Each wall is flat, endless, passes through zero and stands at right angles to its row. A trip goes straight from one point to another. Which walls does it cross, in order?

Walls:
(1): [47 39 21]
(2): [-23   5 -28]
(3): [-38  18  14]
(4): [-10  31 -29]
Trips:
[-28 -29  23] to [-2  9  7] -> 1, 4
[ 12 -36 -14] to [  3  10 -12] -> 2, 4, 1
[-8 50 49] to [22 44 38] -> none
[ 11 -12 -28] to [-14  -5  -6] -> 3
[-25  -3 -14] to [-32  60 -12] -> 1

Walls:
(1): [ 22 -39 -36  -8  -9   3 -45   1 -16]
(2): [-58   2  -2  -3   1 -32   5   4  17]
(3): [ 43  -9  21  26 -24   1   2  11   3]
(4): [ -3 -13  35 -26  25   4  -2  28  18]
Trips:
[-23 -21  23 -11  -5 -24 -39 -19  -2] to [-34   6 -31  -8  11  -4 -14 -11 -16] -> 4
[-13  -4   2  -1 -24   2 -14  14   5] to [ 19  29   9  25 -14  24  43 -21   8] -> 4, 1, 2
[ -1  23  18 -21 -14 -26 -10   3   4] to [ -5   2 -20  19  43  34 -22  28  -7] -> 1, 2
[-10   3  19   5  13  23  13 -16 -38] to [ -2  17  38  14 -31  15  17 -13  -6] -> 3
[ 11  25  40 -13   8  42  30  20  -1] to [ -3  23 -45  10   2  -8 -45   4   0] -> 3, 4, 1, 2
[-14 -17  23   2  49  25   7  22 -13] to [-28  29  18  49   0   3  28   1  13] -> 2, 3, 4
[-24  -7 -31  22 -29 -17   9 -41   4] to [ -5  -3 -36  57 -15  13 -45 -17  54] -> 3
[  8 -56  -8 -33  27 -60  -1 -48 -40] to [ 31  32  13 -27 -21  21 -11   7  27] -> 2, 4, 3, 1
[-18  -8  29   1 -15 -22  10  24  25] to [-48  15 -27 -53 -23 -28 -24 -16  -3] -> 3, 1, 4

Walls:
(1): [-60 -24   7   4   0  24  37 -18   8 -23   4  17 -13   7   2   1  16   3
  12  36]
(2): [  7   4  15 -13  16   8   7   0  23  23  -7  -2   9   0 -15  -6  16   9
  -8 -25]
(3): [  8   4   8  -7  -8  19  18 -13  -6  -2 -10  -2  -7  11  -3  10   9   9
  15 -22]
(4): [ -3 -10 -10  -6 -45  14 -18  12  35  27  -5 -20  -4  -7  -1  26  11  -9
  40   6]
(5): [ -5 -30 -21  16  10  39  11 -42   0   2 -33   8 -10   8 -18 -11  10  29
 -15  -6]
Trips:
[ 18  -4   2  10   4  38   2   9 -15  25 -34 -29  27 -22  -4  35 -32 -38
  -3  -6] to [  6 -34  -3 -12 -22 -22 -39  19  32   9  16  15  21  26   1   4   8 -11
 -25 -36] -> 5, 3
[ 36  21  12   0  -6  -3 -12   5  -2  20  15 -26  -4   7 -28 -15   4 -38
   6   2] to [ -8  30  39  14  26   8 -33 -26 -30 -19   5 -10  18 -26 -19  30  16  28
 -14 -38] -> 3, 4, 5
[  4   0 -31  13 -25  24   7 -28   3  20 -34   4  13   0   0 -41  21 -19
  -4  -9] to [-31  22 -52 -36 -48  16   0  10 -29 -17  -4  -9   0  -1   9 -40  20  32
  -4   3] -> 2
[ -6   6   0  12 -39 -26  11  11  28  15  -6  -7 -14   8 -15 -33  24  -2
 -29  19] to [-30   0 -24  27 -13  27   7   3  -1  -6  18  17  -8 -26  -8  -6   5 -30
  12  -3] -> 5, 2
